Each row is a point. To make a cloud, some directions were put in groups of two or more. Within a group, all points are equally far from the middle, so they leave a hole (a ring in 2 directions, a hollow ball in 3). The other directions are filled evenly. Then the cloud was stretched, turned, moved and blurred a little. How many holes are there, and how many directions does each take, smallest first?

Cloud, 15 rows:
[[-62  25]
 [ 39 -35]
 [ 49 -25]
 [-18 -53]
 [ 12  63]
 [-47  25]
 [ 16 -35]
 [-56  39]
 [-18 -30]
 [-30 -39]
 [-48  35]
 [-14 -57]
 [ 27  16]
 [ 25  -7]
 [-34 -51]]
Holes: 0

Cloud (22 x 3):
[[ 46  29 -16]
 [ 48 -21  26]
 [ 49  54 -44]
 [ 41  11  -6]
 [-18  10  46]
 [-52  48  10]
 [-11  54  -4]
 [ 51 -45  45]
 [ 41  29 -14]
 [-59   1 -30]
 [ 24 -44  63]
 [ 25  52  16]
 [-56 -64  15]
 [-61  -9  14]
 [ 49 -22  15]
 [  6 -27  -4]
 [ -9 -14  54]
 [-61   0 -41]
 [ 58 -44  40]
 [ 25 -33 -52]
 [ 12 -32 -61]
 [ 13 -50  13]]
Holes: 0

Cloud (19 x 3):
[[ 34  42   8]
 [-31   0  52]
 [ 36  56  -6]
 [ -4  78  -9]
 [-75  -1   5]
 [ -2  22  34]
 [ 36  25   9]
 [ 20   3 -36]
 [-49  -3  74]
 [-34 -51   2]
 [-81   0  38]
 [-14 -20  -5]
 [-40 -24 -13]
 [-17 -29 -31]
 [-62  28 -23]
 [-14  46  93]
 [-25  53  21]
 [  1  -9  77]
 [  7 -41  -6]]
Holes: 0

Cloud (19 x 3):
[[ 52 -15  -6]
 [  0  45   1]
 [ 46  19  33]
 [-51 -43 -18]
 [ 44  21  33]
 [ -3 -48 -69]
 [-33  12  53]
 [-43 -39  34]
 [-55  29 -15]
 [-37 -52  10]
 [-20  21  57]
 [ 38  -3 -45]
 [-49 -47 -59]
 [ 32   8 -58]
 [ 43   9 -17]
 [ 31  17 -55]
 [-64 -29 -41]
 [-55 -26   4]
 [ 42  -5 -35]]
Holes: 1 (2)

Cloud:
[[-40  10 -78 -19]
 [-30  28  14  56]
 [-24 -28  20 -37]
 [ 16  -4  31  52]
 [-22  48  18  67]
 [-46  33  18 -43]
 [-21  50  15  68]
 [-58  67  29 -31]
 [-30  61  42 -26]
 [-55 -33 -28  26]
 [ -4  41 -40 -29]
 [-16  67 -32 -20]
 [-42  30 -69 -16]
 [-35 -38 -10  27]
 [  2 -36 -27  37]
 [  0  15 -44 -42]
 [ 13  57  82  10]
 [-34  27  50   3]
 [-44  12 -18 -63]
 [-19  52 -24 -38]
 [-11  13 -45 -48]
 [-82  38  13  42]
 [-42  11  23 -40]
 [ 53  21 -25  33]
 [ 14 -47  36   0]
 [ -7  66 -36   8]
 [-16  32   3  60]
 [ 11 -42  36 -24]
 [  8  -4 -60 -31]]
Holes: 1 (2)
